Every row gives one point. Examples show where two turns around zero, p and q, send a point. Write where each new point lands after one turn and then the other. Backwards means that the second turn is done in reverse. Each puzzle has new turns, and all numbers are rounded.
(in the rows, 128 means zero)

Turn p:
[107 119] -> [132 151]
[102 116] -> [132 156]
[136 117] -> [114 127]
[167 159] -> [133  78]
Turn q:
[ 86 148] -> [ 86 148]
[134 149] -> [134 149]
[129 139] -> [129 139]
[152  93] -> [152  93]
[139 112] -> [139 112]
Where do these land?
p, then q: [144  91] -> [ 88 135]
q, then p backwards: [103 151] -> [122  95]
q, then p: [137 141] -> [134 113]

Turn p:
[134 128 105 103] -> [159 139 123 119]
[145 130 143 143] -> [115 129 147 142]
[125 134 166 127] -> [105 114 151 113]
[112 173  94 125] -> [126 176 100 108]
[ 90  94 118 142] -> [124  94  87 136]
[176  98 138 111] -> [162 113 170 149]
[114 139 131 145] -> [106 132 117 128]
Turn q:
[116 142 109  97] -> [117 157 126 102]
[146 105 167 140] -> [113  96 141 161]
[105 139 146 151] -> [131 122  94 145]
[153 132 127 133] -> [139 131 148 140]
[ 96 102 113  91] -> [ 96 123 122  81]
[152 148 105 156] -> [173 139 138 137]
Where do these land?
p, then q: [120 167 154 143] -> [103 146  89 121]
p, then q: [142 102 131 128] -> [134 104 138 140]
q, then p backwards: [ 91  98 116 102] -> [ 82 144 153 117]
p, then q: [140 133 132 154] -> [137 123 102 137]
p, then q: [163 160 124  95] -> [109 163 139 168]
p, then q backwards: [111 108 112 145] -> [108 131 148 149]

Turn p:
[151 147 129 104 166 125 104 122] -> [151 129 123 145 142 138  81 112]
[100  92 140 114 123 124 125 148] -> [106 124 121  93 157 115 137 129]
[115 112 105 113 121 127 109 167] -> [ 92 127 136 132 169 131 129 134]
[132 142 101  85 157 144 112 105] -> [148 127 110 140 150 178 101 119]
[125 139 124 139 151 145  92 114] -> [130 129  92 157 130 129 115 111]
[108 133 150 167 100 123 177 149] -> [103 108 155 106  84 103 163 131]
[122 130 135 172 106  96 155 115] -> [133 144 151 123  93 103 168 115]
[161 153 143 112  97 134 139  97] -> [152 153 133 124  91 145 112 161]
[138 104 124 146 132 135 140 135] -> [137 110 130 132 136 111 147 139]
Turn q:
[103 135 111 170 121 121 115 126] -> [116 126 115 132 123  82 105 127]
[131 121 120 121 132 145 129 100] -> [110 143 124 144 117 146 126 122]
[105 131 107 113 122 143 114 148] -> [134 117 127 162 137 118 133 152]
[135 131 102 141 126 121 145 116] -> [133 127 113 138 114 123 120 100]
[ 93 121 133 124 117 142 119 143] -> [123 122 152 147 134 111 125 153]
[101 107 117 123 110 107 121 138] -> [139 103 140 139 119 119 100 145]
[176 123 151 126 115 145 148 136] -> [156 164 140 110 142 151 140 109]
[225 148 158 112 119 114 118 136] -> [177 166  95  68 141 173 153 125]
[104 119 122 145 114 140 122  84] -> [ 97 148 131 144  97 118 104 129]
[128 155 148 110 123 115 140 143] -> [145 116 138 110 120 125 160 135]
[110 115 139 122 208 114 138 137] -> [ 80  75 133 114 164 146 139 108]
Where do these land?
p, then q: [148 116 131 119 137 158 108 111] -> [142 125  96 141 156 126 117 121]
q, then p: [134 146 100 111 143 143 120 108] -> [118 114 130 147 119 143 165 128]
p, then q backwards: [106 140 154 129  97 169  93 123] -> [129 145 112 137 138 124  80  82]
q, then p: [103 116 143 119 100 101 123 105] -> [ 95 152 125 113 133 111 118 157]
p, then q: [159 119 111 153 145 114 137 108] -> [141 148 120  95 131 133 123  94]
p, then q: [112 145 158 158 130 114 103 168] -> [111  97 128 113  89 105 101 150]
q, then p: [111 154 110 164 151 113 148 130] -> [152 158 135 109 142 136 160 104]
p, then q: [103  92 131  97 119 109 156 129] -> [122 110 148 136 130 172 165 131]
q, then p: [172 147 148 121 142 130 154 168] -> [183  97 140 118 122 151 109 135]
q, then p: [133 104  95 108 117 130 137 132] -> [137 125 108 158 123 106 138 145]

Turn p:
[117 141  91 145  79 139 134 120 158 140 133 126] -> [100 102 118 108 111 126 148 131 162 117 167 114]
[120 132 144 142 162 102 112 139 100 160 130 105] -> [155 140 132 163 142 134 142  92  95 127 133 123]
[109  81 122 105 144 133 111  89 109 101  73 137] -> [124 143  98 174 151 153  83 154 160 119 105 155]
[159  88 121 126 107 164 103 106 136 103 113 164] -> [103 120  99 135 114 116 100 161 166 152  89 112]
[150 133 146 117 132  86 141 131 128 144 139 123] -> [118 146 155 120 134 135 118 104  99 118 126 108]
[155 144 145 160 153 105 135 161 133 105 128 151] -> [139 172 114 103  99 112 136 121  92 131 110 127]
[112 117  93 125 122 156 138 105 160 131 150 132] -> [125  94 122 120 131  98 115 153 154 115 156 122]
[134 128  92 149  94 176 150 124 146  98 149  94] -> [134  63 111  90  98 124 139 142 156 106 127 132]
[150 153 126 137 131 140 154 141 118 137 127 141] -> [121 133 125  99 137 107 150 110 124 129 113 135]
[ 92  96 141  98 129 115 120 143 109 146 118 130] -> [115 128 145 170 140 142 108 123 116 148 143 158]
[140 167 160 157 122 121 146 129 125 120 159 138] -> [156 147 141  80 115 123 140 104 125 145 129 113]
[130 159 129 111 139 109 113 144 109 124 144 123] -> [138 134 135 119 147 147 147 134  92 140 131 121]
[ 98 124 155  91 151 117 107 132 133 156 101 100] -> [135 142 171 185 147 145 136 135 122 117 134 143]
Turn q:
[137 161 122 124 148 109 114 142 163 157 107 143] -> [158 121 139 119 156 113  78 125 130 139 139 139]
[ 95 119 165 121 147 126 118 159 128  92 139 136] -> [112 127 131  81 127 116 150  98 149 106 120 150]
[143 131 118 151 124 144 196 155 114 204 138 141] -> [201 164  96 182 119 131 130 114 141 159 101 134]
[124 134 113 108 112 153 114 142 137  92 133 129] -> [130 134 134 102 135 138 145 142 125  92 149 111]
[138 120 153 140 122 145 105  97 133 128 116 122] -> [ 98 117 124 134 133 162 120 126 111 132 136 145]
[149 103 117 125 109 113 123 148 142  89 133 138] -> [130 107 125 106  98 131 120 140 132  90 119 106]
[ 90 116 110 160 124 132 134 153 109 116 120  95] -> [136 105 120 114 143 126 179 119 127 145 105 103]
[105 123 142 115  72 104 112  88 134 100 127 133] -> [ 76 108 111 118 121 139 131 176 159 126 148 127]
[126 121 114 138 146 141 143  61 139 126 139  89] -> [ 76 144 139 171 152 142 126 124 113 140 115  95]
[152 150 133 123 126 117 124 143 117 124 142 117] -> [138 146 141 106 107 128 119 136 118 141 127 124]
[133 115 128 116 139 125 130 113 119 225 134 128] -> [147 141  94 184 123 110 104  98 120 177 159 141]
[138 139 110 140 149 131 122 135 111 102 137 158] -> [143 122 175 129 116 126 138 127 131 108 125 134]
[134 132 138 103 146 123 129 129 118 109  98 135] -> [120 128 134 118 134 103 125 140 107 109 121 154]
Where do these land?
q, then p backwards: [ 98 100 100 126 106 160 145  94 126 152 171 153] -> [ 98 128 118 155 114 122  82 105 143 171  87 114]
q, then p: [134 125 143 106 161 118  98 128 116 100 142 111] -> [137 136 153 125 152 166 106 127 135 149 147 137]
q, then p: [143 164 173  98 139 132 117 145 105 157  96 123] -> [102 153 118 117 180 115 138 126 105 174 132 114]
p, then q: [164 170 118 130 145 102 163 106 154  99 127 132] -> [113 161 144  83 137  93 133 161 103 103 135 126]
p, then q: [100 145 115 160 154 143  98 152 144 106 122 127] -> [178 140 132 134  96 134 125 152 139 124 109 104]
p, then q: [136 142 116 155 142 161 113 112 143 116 104 116] -> [149 122 124 121 136 128 108 150 124 104  95  99]
q, then p backwards: [114 112 110 144 139  90 144 157 131 158 111 127] -> [142 107 132 153 146 172 123 116 109 136 154 132]
p, then q backwards: [139 121 119 133 118 153 109 152 160 114 142 125] -> [137 115 113 127 103  96 126 128  96 113 124 127]
p, then q: [143 147 123  94 119 127 169 154 110 108 118 141] -> [130 136 126 132 142  89 146 131 135 103 149 173]
p, then q: [143  93 113 116 135 112 110 113 105 126 154 139] -> [126  99 137 131 128 122 143 104  96 153 149 115]
q, then p backwards: [109 150 113 168 135 153 111  95 107 150 147 122] -> [102 144 156 106 103 124  93 136 106 165 129 121]
q, then p backwards: [129 117 124 112 100  90 134 131 162 122 104 100] -> [159 110  89 124 129 136 122 105 132 103 148 153]
p, then q: [112  99 174 131 103 107 122  88 135 132 116 165] -> [122 128 134 107 164 167  94 117 138 162 168 127]
p, then q: [118 137 113 131  86 115 129 149 103 151 131 102] -> [105 146 112 171 131 140 159 113 142 117 129 125]
q, then p: [136  96 165 117 139 157 156 144 121 132 136 137] -> [117 140  93  90 146 137 130 143 161 122 132 129]

Turn p:
[112 127 193  98 123 136  99 128 117 139  97 109 131 113] -> [ 98 100 132 127 128  73 103 151  85 134 139 121 130 138]
[128 144 103 134 145 144 143 106 132 110 108 103 134 118] -> [148 154 123 156 136 130 111 121 126 116 127 102 108 118]
[111 143 131 112 185 138 109 147 139 139 165 125 113 117] -> [124 106 121 137  81 134 124 165 152 155 110 112 102 131]
[ 79 108 105 124 132 147 154 146 139  79 140 159 137  95] -> [112 124 101 155 147 153 130  90 152 181 153 127  92 136]
[135 160 153 114  91 106 186 137 129 142 136 131 114 110] -> [105 121 122 152 166 131 178 135 101 116  90 142 132 144]
[131 117 119 176 120 120 154 115 126 131 114 129 101 132] -> [122 157 159 148 132 128 142  98 147 113 122 129 149 128]
[114 150  82 133 139 152 110 148 122 136 150 170 116 119] -> [127 119 146 105 110 171 128 117 154 139 118 132  76 133]
[143 128 144 128 123 110 152 155  98 160 139 117 150 144] -> [135  99 143 124 133 139 170 148 107 120 132 121 156 112]
[142 116 116 134 136 116 154 113 105 125 126 129 110 117] -> [136 132 142 158 138 134 140 129 146 106 140 137 131 137]
[118 109 143 143 116 124 135 123 174 150 107 106 129 192] -> [160 144 132 109 121  91 128 101 117 152  94 122 183 118]
[130 120 111  99 141 120  84  89 148 156 121  97 156 115] -> [166 142  97 106  92  87 119 144 113 107 148 119 106 134]
[103 166  93  97 126 117 110 109 105 101 168 141 123 124] -> [137 153 120 112 143 164 126 170 138 147 136 136  82 161]
[143 109 136 108 137 139 120 183 142 131  94 151 101 134] -> [119  65 131 124 121 131 100  97 136 125 108 127 144 146]
[164 125 156 137 135 123 143 102 120 153 134 134 150 156] -> [147 131 141 134 119 121 139 147 107 112 124 162 158  92]
[140 115 135 142 102 167  85 103 109  86 160 101 116 119] -> [ 98 156 123 100 159 107  94 157 170 120 153 125 116 100]
[158 110 130 167  97  87 110 145 143 109  91 148 167 143] -> [115 143 112 100 121 155 118  81  97 105 154 137 185 123]
Turn q:
[111 140 117 128 119 119 169  77  96 122 110 117 144 147] -> [160 103 139 124  79 103 108 164 129 123 122 106 124 125]
[128 152  96 138 146 136 101 150 166 169 149 151 113 125] -> [110 141 111 135 159 137 102  84 108 120  95 141 164 139]
[147 122 125 142 129 146 106 135 100 119 159 149 152 111] -> [134 133 136 131 145 148 160 126 132 135 105 113 119 171]
[137 127 109 102 147  88 139 122  88 117  79 101 123 186] -> [143 111 127  97  77 141  96 165  91 149 183 135 136 131]
[128  89 145 105 103 165 110 108 142 138 144 150 135 116] -> [151 140 149 131 154 147 129 104 156 101 116 130  85 123]
[100 121  98 114 137 119 155 131 115  86 122 100 114 151] -> [135 112 110 136  82 141 121 154 118 166 128 144 120 100]
[147 154 135 123  99 167 104 154 144 144 139 116 134  97] -> [116 180 148 122 164 110 137 117 146 135 104 147 132 138]
[102 123 164 130 122 131 118 146 124 157 159 127 137 119] -> [155 130 146 149 160 117 156 101 130 130 132 125 143 117]
[153 148 155 140 128 138 102 122 155 124 168 131 106 128] -> [ 84 138 163 152 136 135 135  94 141 121 123 127 135 138]
[146 157 144 118 156 145 136 163 162 132 136 160 136 122] -> [105 142 103 141 162 127 108 102 162 147 137 118 148 147]
[146 141 130 117 157 131 124 140 133 149 138 136  92  82] -> [ 95 141 130 120 171 150 122 131 129 130 114 104 156 108]
[ 91 122 129 146 131 115 126 107 107  97  70 123 124 144] -> [146 117 103 124  77 132 141 167 131  97 152 144 138 116]
[108 107 113 119 117  67 141  94 122  95  95 103 161 135] -> [145 122 103 136  79 105 130 165  87 116 158 112  86 114]
[121 110 118 137  89  89 163 125 104 109 100 136 117 150] -> [139  99 111  83  79 110 144 130 120 131 143 121 110 110]
[156 108 142 162 141 165 126 146 162 160 151 121 132 108] -> [102 110 140 141 195 117 132 117 142 120 109 153 124 144]
Where do these land?
p, then q: [125 148 147 152 119 141 122 161 125 100 158 150 154 159] -> [172 156 125 132 176 133 117 142 146 121 106 130 142 117]
p, then q backwards: [125 170 115 154 130 108 126 117 143 163 123 117 105  99] -> [137 143 115 144  93 121  93  92 126 102 141 137 138 105]
q, then p: [121 110 128 103 129 147 118 116 133 117 130  88 163 170] -> [ 91 122 159 101 114 141 128 133 148 112 106 163 147 120]
q, then p: [147 152 121 154 138 168 146 136 111 105 165 139 110 145] -> [148 123 136 115 118  85 130  85  98 152 116 135 145 114]
q, then p: [122 115 149 122 133 107 103  82 137 107  77 133 147 113] -> [ 94 141 105 120 165 168 119 141 168 139 116 103 133 132]
q, then p backwards: [133 123 148 120 137 114 121 106 142 161 134 140  99 111] -> [155 131 127 155 111 148 132 145 107 120 101 112 133 126]
p, then q backwards: [141 102 110  85 108 129 107 136 130 103 138 108 147 124] -> [131 106 130 125 145 121 155 150 130 143  84 158 148 125]
q, then p: [124  96 138 111  92 115 151 111 149 115 106 129 149 116] -> [110 135 113 138 134 132 132 137 168 105 109 127 129 173]
q, then p backwards: [144 123 128 159 165  98 142 121 117 176 129 122 109  84] -> [152 144 168 115  92 131 139 168 101 126 113  87 136 137]
p, then q: [121 138  90 131 138 160 128 135  98 151 167 147 133 142] -> [101 132 144 111 169 134 116 118 170 132 132 130 122  93]
q, then p: [ 85  80 121  90 115 146 112 126 119 100 140  95 135 126] -> [ 84 108 155 146 133 138 132 111 150  82  94 147 107 114]
p, then q backwards: [134 163 172 110 113 100 156 138 114  97  92 141 145 149] -> [134 130  93 139 186 112  96 142 129 165 147 101 125 125]
q, then p backwards: [152 169 164 151 108 164 141 175 110 119 107 152 135 151] -> [102  65 118 134 104  96 105 130 138 127 158 132  84 145]
p, then q: [124 133  87 136 165 138 138 157 152 154 146 138 100 113] -> [104 120 136 105 119 102 110 128 152 100 124 167 100  98]
p, then q: [123  98 102 143 131  85 110 102 140 153 108 121  90 120] -> [112 129 141 139  73  95 113  96 131 134 152 122 106 146]

Turn p:
[124 155 148 148 135 119 133 129 161 170 124 144 107 106] -> [106 183 166 138 138 124 120 136 116 129 135 124 123 112]
[167  99  86 147 132 121 126 129 167 142 126 122 142 137] -> [ 79 136  88 131 143 121 123 129 114 130 122 123 103 164]
[117 139 143 142  84 155 123  92 106 114 115 134 103 148] -> [129 101 142 112 109 110 130 176 131 101 132 142 159 106]
[151 125 181 138 124 165 146 145 128 113 110 150 111 111] -> [152 134 161 105 161  94 125 153 144 127  92 115 123 114]
[ 88 135 155 131 135 103 121 141 143 129 112 110 134 166] -> [164 133 136 150 141 134 137 141 100 133 170 150 126 138]
[153 160  72  77 103 130 158 115 137 112 117 117 164 130] -> [117  98  65 135 116 143 114 108  91 115 113  90 124  86]
[139  97 132 123 137 103 139 125  80 130 109  88 124 111] -> [140 107 129 127 151 180 119 119 157  97 116 137 129 149]
[146 128 121 157 153 102  80 139  94 101 114 146  83 139] -> [130 126 159 133 108 129 152 125 115 120  81 166 158 181]
[115 120 107 132 112 132 123 152 133 145 145 112 110 139] -> [128 136 117 152 102 119 106 135 140 123 138 139 112 142]
[ 87 101 151 130 121 150 106 114 129 106  95 166 137 139] -> [149 118 133 128 135 110 178 171 142 147 143 113 160 132]
[159 152 137 120 106 135 143 153  98 152 132 142 168  92] -> [133 140 121 106 129 163  94 132 139 161  88 115 118  90]
[134  89 121 104 135  91 147 112 138 149 167 120 123 128] -> [107 136 113 123 125 148 150  98 150 107 151 139  81 130]
[ 96 161  94 126 129 135 168 114 146 120 167 150 162 129] -> [122 150  84 119 112 106 124  91 121 144 159 123 149  81]
[126 128 137 126 123 101 110 104 171 109 119  97 148 141] -> [126 116 124 112 137 137 137 133  81 118 169 112 116 151]
[129 136 129 118 125 131 125 143  83 117 137 114 113  85] -> [150 122 148 120 107 151 105 109 157 117 101 117 141 129]
[118 123 134 127 194 175 102 140 133 140 158 136 119 146] -> [115 110 162 157 136  82 132  93 150 176 136 142 127 142]
Turn q:
[110 106 120 101 127 133 145 117 131 157 143 146 102 152] -> [144 131 135 124  93 142 126 140 166 111 145 124 147 109]
[140 147 120 144  95 105 102 124 162 146 106 157 152 158] -> [ 94 102 149 117 111 152 108  80 140 136 105 146 127 149]
[129  93 123 110 147  91 133  97 145 121 165 113 120 122] -> [128 157 151 146 120 125 113 165 139 123 131 165 113  93]
[111  93 106 105  97 132 152 159 159  77 149 141 125 167] -> [115 118 199 133 114 118 169 137 156 136 115  94 130  94]
[151  99 150 108  91 156 143 153 140 123 153 132 134 103] -> [136 121 126 162 156 124 129 114 149 125 109  91 131  81]
[138 137 147 129 163 151 161  85 144 146 109  84 151 112] -> [119 113 107 154 152  96 103 139 103 107 172 161 160 129]
[118 110 153 151 131 130 106 157  90 128 108 109 137 109] -> [169 132 109 127 155 126 156 110 103 114 113 131 108 144]
[100 155 135  99 116  97 165 152 109 140 108 113 150 104] -> [169  87 137  99 152 142 113 133 101 154 152 126 127 110]
[121 154 110 146 138 120 114 142 112 148 107 140  96 136] -> [142 128 112 101 105 141 125 135 128 137 116 123 135 173]
[107 121 110 148 162 139 105  99 127 146 124 161 129  97] -> [118 178 105  98 124 140 120 123 114 109 122 147 159 130]
[110 104 140 101 110 154  94 113 145 103 146 127  83 122] -> [131 153 121 148  75 102 139 127 124 117 105 106 121  88]
[161 152 131 108 131 163  90 126  90  89 160 129 123 169] -> [ 90 141  95 131 111 100 162 123 156 143 148  96  74 138]
[169 150 177 135 153 144 139 134 121 142  89 145 143 100] -> [142 135  91 154 166 122 109  86 118 156 150 128 154 155]
[112 152 125 167 118 111 145 158 151 132 137 133 145 142] -> [110  94 145 127 140 167 147 136 118 143 109 135 143 144]
[134 156  97 132 149 115 103 137 115 148  98 103 132 114] -> [136 116 105  87 137 107 109 136 117 135 115 151 122 162]
[137 119 105 163 121 106 151  96 105 104 145 114 124 139] -> [108 144 158 138 138 142 119 165 117 102 141 122  98 150]
Where do these land?
p, then q: [120 117 115 124 114 158 138 111  73 150 127 162 109 125] -> [123 117 157 128 150 130 121  99 104 134  93 132 175 106]
p, then q: [101 144 124 114 152 116 149 144 108 129 112 120 157 107] -> [ 91 134  94 132 153 109 112 128 128 106 133 140 138 137]
p, then q: [111 151 173 166  83  91 131 141 141 118 157 148 138 124] -> [130 108  90 115 128 134 105 118 157 186 138  88 104 108]
q, then p backwards: [119 103  95 132  86 149  96 107 140 132 172  94 142 111] -> [182 135 119 106  91 137 171 103 127 140 121 137  90 129]
q, then p: [145 117 113 101 128 113  90 143 160 171 163 101 112 107] -> [112 167 118 153 124 133 151 157 111 130  92  78 133 157]
q, then p: [109 105 140 142 150 130  98 121 142 125 101  91 120 143] -> [141 142 103 102 128 136 159 143 116 112  99 155 139 113]
p, then q: [144 120 160 147 155 124 119 171 124 106 117 120 170 143] -> [141 139 104 123 123 118 117 119 186 130 152 153 135 162]
q, then p: [151 154 110 140  87 145 155  98 158 148 114 127 116 104] -> [140  96 129 127 114 147 128 148 130 158 157 119 148 184]
q, then p backwards: [153 164 108 105 151 149 124 143 112  92  98 132 113 119] -> [126 117 124 153 134 163 110 143 175 103 142 143 157 117]
q, then p: [116 130 132 149 126 155 143  97 152 156 169 167 107 117] -> [140 123 102 119 113 110  87 139 126 162 146  89 166 128]
p, then q backwards: [140  96 127 138 153 110 151 145 115  92  99 135 142 104] -> [140 113 123 160 135 146 119 175 104 150 114 146 135 108]
p, then q: [135 156 130 146 153  85 157 118 114 132 113 141 113 169] -> [114 175 125 104 151 150 130 112 115 145 164 103 142 143]
p, then q: [150 122 155 108 142 130 130 123 115  99 130  98 141 106] -> [139 147 125 155 118  83 124 123 143 115 146 141 123 117]
p, then q: [121  97 114 107 133 130  96  92 123 129  99 145 132 169] -> [147 124 166 132 158 154 158 149 142  99 134 117 158 125]
q, then p backwards: [106 144 123 103 109 135 144 165 142 143 149 140 107 171] -> [109 109 130  91 109 150  94 106  89 121 134 144 141 114]

Turn p:
[123 122 116 150 137 147 137 112 125 143 147 115 108 115] -> [115 146 123 135 146 127 152 157 124 122 110 122 130 121]
[114 102 136 132  91 134 118 116 130 116 130 112 126 112] -> [ 83 121 130 122 117 117 132 137 137 129 121 152 126 139]
[107 132 124 120 142 161 120 111 154 137 135 136 136 110] -> [125 134 140 121 122 108 118 163 104 134 125 127 139 102]
[112 128 134 104 132 146 115 119  98 131 145 112 125 112] -> [104 117 107 139 118 140 129 134 101 115 116 135 126 105]
[170 139 118 116 130 126 131 122 142 140 119 132 111 106] -> [149 145 122 113 116 120 129 123 153 127  99 118 116 107]
[142  97 139 125 131 102 135 135 136 144 141 159 148 117] -> [140 124 157 107 141 113 119 101 115 109 104 132 126 144]
[154 140 121 138 127 160 142 106 127 124 142 124 153 106] -> [136 109 109 113 125 105 136 164 126 122 109 107 111 127]
[114 148 145 126 136 154 147 180 136 142 121 119 121 157] -> [117 144 133 156 139 136 104 116 118 152 158  81 117 125]
[129 110 122 122 142 146 146 111 142  67 135 111 116 157] -> [117 147  98  85 126 128 154 140 117 137 177 134 121 139]
[123 130 159 146 133 147  87 102 111 121 136 128 122 110] -> [112 111 135 134 128 138 124 163 132  92 133 153 110 105]
[121 133 119 142 142  89 130 169  80 142  45 112 134 136] -> [158 148 111 189 101 168  92 102 152 117 131 129 145 181]
[125 120 125 118 114 157 132 120 139 149 140 136 128 169] -> [108 123 124 120 151 105 126 122 129 128 147 103 157 110]
[113 137 114 131 123 160 122 147 116 118 135 149 116 132] -> [119 127 139 151 111 117 150 131 117 122 151 109 128 115]
[142 134 108 129 124  37 119 159 145 113 118 117 144 162] -> [166 114 148 107 130 178 129  76 156 165 133 143 147 169]
[130 147 139 122 114  55 141 111 138 133 131 156 134 120] -> [169 109 143 126 149 120 128  90 139 149 106 175 122 133]
Turn q:
[131 137 139 114 123 143 104 141 145 123 146 133 119 155] -> [121 120 125 108 155 146 127 142 137 123 115 100 122 128]
[152 135 146 116 144 131 138 128 130 132 145 110 140  75] -> [155 127 117 120 104 141 114 117 161 148 143 143 148 101]
[118 113  84 114 128  97 112 102 141 115 138 145 118  89] -> [142  90 106 134 117 118 147 167 105 138 133 166 146 127]
[125 146 122 122  90 134 137 114 117 110 147 106 170 139] -> [ 88  97 135 160 130 123 119 116 158 117 124 122 138 111]
[124 147 143 118 129 118 144 142 142 141 138 145 118 153] -> [104 142 129  93 134 132 123 136 131 115 127 128 109 123]
[125 155 119 140 135 145 131 127 142 116  89 141 134  31] -> [194 120  92 155 101  95 118 128 143 160 139 158  94  95]
[ 69 112 135 123 134 143 139 139  96 125 146 135 128 133] -> [131 132 173 130 142 109 166 136 141 107 159 123 123 126]
[136 105 147 127 116  97 110 134 132 115 101 129 116 155] -> [123 140 130 137 139 153 110 136  80 110 126 117 129 128]
[121 135 141 181 141 136 112 116 127 125 148 100 119 153] -> [129 111 141 121 158 148 142  74 125 129 121 127 122 152]
[111 102 110 180 116 125 133 146 136 111 145 110 133 136] -> [117  96 134 145 121 143 148 101 115 128 159 118 109 161]
[135 105 136 127 145 121 133 136 125 209  70 104 143 113] -> [159 172 119 111  96  78  84  99 106 116 143 115 160 148]
[142 118 138 113 149 132 132 129 145 109 125 152 143 151] -> [118 156 101 133 137 152 140 144 136 112 123 122 128 129]
[132 102 137 126 113 128 137  99 146 125 137 106 112 138] -> [117 115 126 120 114 142 149 110 104 123 117 114 150 112]
[147 145 105 119 121 143 124 140 106 120 111 133 114 148] -> [113 142 140 141 137 121 118 146 128 157 103 116 118 140]
[149 121 116 119 115 126 125 118  91 167 120 158 126 133] -> [131 143 153 125 102 110 111 151 129 117  94 138 142 153]
[132 171 130 109 149 130 139 139 129 107 142 139 117 145] -> [104 145 125 112 158 138 131 143 151 149 122 141 109 113]
Where do these land?
q, then p: [163 143 143 153 120 129 122 133 142 135 120 144 123 108] -> [120 137 125 125 105 118 133 128 167 113 131 124 143 103]
q, then p backwards: [135 119  98 113 121 139 102 161 145 126 129 138 154 104] -> [136 159 124 151 125 154 135 119 121 119  98 112 159 141]
q, then p: [114 143 148 119 140 141 127 105 112 118 127 138 146 192] -> [162 149 116 139 126 139 112 161 102 151 165 149 115 135]
p, then q: [126  96 129 110 122  70 149 143 137 137 149 140 123 106] -> [129 174 130 133 137 108 133 124 115 103  80 149 135 107]
q, then p: [112 117 145 152 126 139 111 158 128 134 124 138 111 119] -> [115 137 107 110 140 145 136 116 144 115 132 118 106 109]
q, then p: [125 146 129 121 110 138 109 113 107 144 118 126 117 172] -> [140 139 116 141 123 156  89 132 124 124 149 155 128 138]
q, then p backwards: [145 147 120 113 141  37 144 183 129 113 109 126 119 140] -> [ 67 110 190 114 160 145 120 124 156  97 110  85 129 139]
p, then q: [151 109 119 114 128 143 145 134 137 109 114 118 123 121] -> [ 98 112 130 121 137 110 117 141 119 141 120 126 132 112]
p, then q: [130 102 109 141 132 151 102 104 138 137 155  86 160 132] -> [123 150 130 148 141 107 126 151 142 122 178  85 137 125]
q, then p: [111 132 141 119 127 140 163 109 141 147 115 122 134 111] -> [140 117 123 123 118 115 142 122 135 151 100 160 119 129]
q, then p: [115 105 111 138 145 139 112 129  93 140 122 144 134 117] -> [147 114 131 116 158 132 122 109 149 128 147 112 111 144]
q, then p: [112 151 117 138 124 144 220 107 143 111 138 137 108 129] -> [121 156 124 170 143  73 148 112 119 172 101 171 124 116]
p, then q: [112 127 137 143 118 131 107 102 147 125 113 142 113 102] -> [142 128 122 117 124 142 111 149 127 107 139 138  90 121]
q, then p: [122 135 139 131 121 149 108 112  83 111 150  98 146 142] -> [134 137 139 108 157 125  89 169 121 118 136 141 115 147]
p, then q backwards: [147 147 135 114 146 131  99 127 138 134 136 122 108 123] -> [137 137 167 111 119 131 136 131 135 114 136 132 117 115]
